Each row of a before or after table is a point. The points were changed in one or more steps. Then noise was added and the rows were shuffled. The steps act on columns, c1 being the first. Write out the steps. A step turns or swaps two columns, mirrors them in a line or flattens them onto one, adds a multiple of one to another, or multiplies or shifts one. Angles are multiples of 10 degrees, from the lower column toward the higher: turns from -170 to 170, lines from 10 to 170 but not 90. Use the fewest steps. Two steps may share a column if one is a turn and the other turns, adds or multiplies; they go together, in the order done. Otherwise the lowest column goes first.

Before:
[[  2  14  -2]
 [-10   1  -4]
 [-10  10  10]
 [ 43  14  -4]
 [  3  13  29]
 [ 50 -35   0]
 [ -5   2  -5]
 [-13   7  -3]
 [-14 -11  11]
 [ -3  -3  -6]
 [ -4   7   4]
 [ 37  -8  13]
 [ 28   3   3]
 [ -6  -1  40]]
After, 14 rows:
[[ 44 -35  25]
 [ -9   1  -9]
 [-18   6   2]
 [ 22   6  17]
 [  1 -13  -5]
 [ -8  -5  -7]
 [-13  25   4]
 [  2  11  -2]
 [ 25  12  30]
 [ -5  14   0]
 [ 40   8  16]
 [-13  58  27]
 [-24  59  31]
 [ -3  -4  -7]]
Steps: add 1.5 times c3 to c2; turn c1 and c3 by 30 degrees

Before (10 x 6):
[[ 11  18  -1  13 -12 -15]
 [  6  23   8  11  -4 -11]
 [ -1 -12  -1   7  -9  -2]
 [-20   3 -12  -6  -6 -14]
 [ 15  -8  12  21  12 -32]
 [  9  -4   7  -8   0 -10]
 [-18  -1 -14  -6   3  12]
 [-24   2  -7  -9 -12  -2]
 [-22   1 -19 -14  -1   5]
 [ -4 -14  20  10   7 -15]]
After (10 x 6):
[[ 28  13  14   5 -16  -3]
 [ -2 -14   2   3  -6  -1]
 [-55   1  -8  -6  -2 -18]
 [ 16  20  11   5 -13   6]
 [-50   1  11  -3  -7 -14]
 [-44   1 -14  -3   2 -12]
 [ 38  -3  34   8  14   7]
 [ 22  -4  11  -3   2   5]
 [-10 -10  18   5  11  17]
 [-59  -3   0  -3 -12  -7]]
Steps: multiply c1 by 2.5; turn c2 and c5 by -20 degrees; turn c3 and c6 by 80 degrees; multiply c4 by 0.4

Before, 11 rows:
[[  6 -10 -10 -24  -3 -10  -1  13   6]
 [ -3   6 -19  -2 -34 -32   1  27  28]
 [  6  17 -22  -2 -14   4 -12  12   9]
 [-25 -38  28  14   4  -4  10 -28  -1]
 [ 29 -29  -6  11   5  39 -12  -4  13]
 [ 33   6 -10  10   3  20   2  17  -3]
 [ 23 -10 -21   9  21   5   7 -11  13]
 [  2  24   0 -16 -10 -23 -10  -3  35]
 [ 10 -19 -28   8   5  30  -6  -6  -2]
 [ 27  -4 -20   7  -2 -10 -24   5   1]
 [ -3 -33  24  -1 -29 -25  28 -46 -10]]
After, 11 rows:
[[  7  -3  26 -31  33   1  18  -3  12]
 [ -6  26   9   1  -9 -11  -1  14   6]
 [-16   2   6   7 -45 -36  -7  26  28]
 [-21   1  21 -20  28  18   1  -9  -1]
 [ 15   1 -34 -40   0  -5  -6 -29   1]
 [ -2  -3  27 -11  19 -32  -7  -9  13]
 [ 29  14 -13 -30 -37  20 -19 -47  -9]
 [  9 -15  34   2  17  15   2  16  -2]
 [-11  -6  35  -5 -10  -6  21   5   1]
 [-19  -3  16  16  -5   1   5  13   7]
 [ -2   6   3  30 -23 -59   8  -4  37]]
Steps: turn c1 and c3 by 120 degrees; turn c1 and c7 by -160 degrees; turn c2 and c4 by 110 degrees; turn c5 and c6 by -50 degrees; add -1.5 times c9 to c6
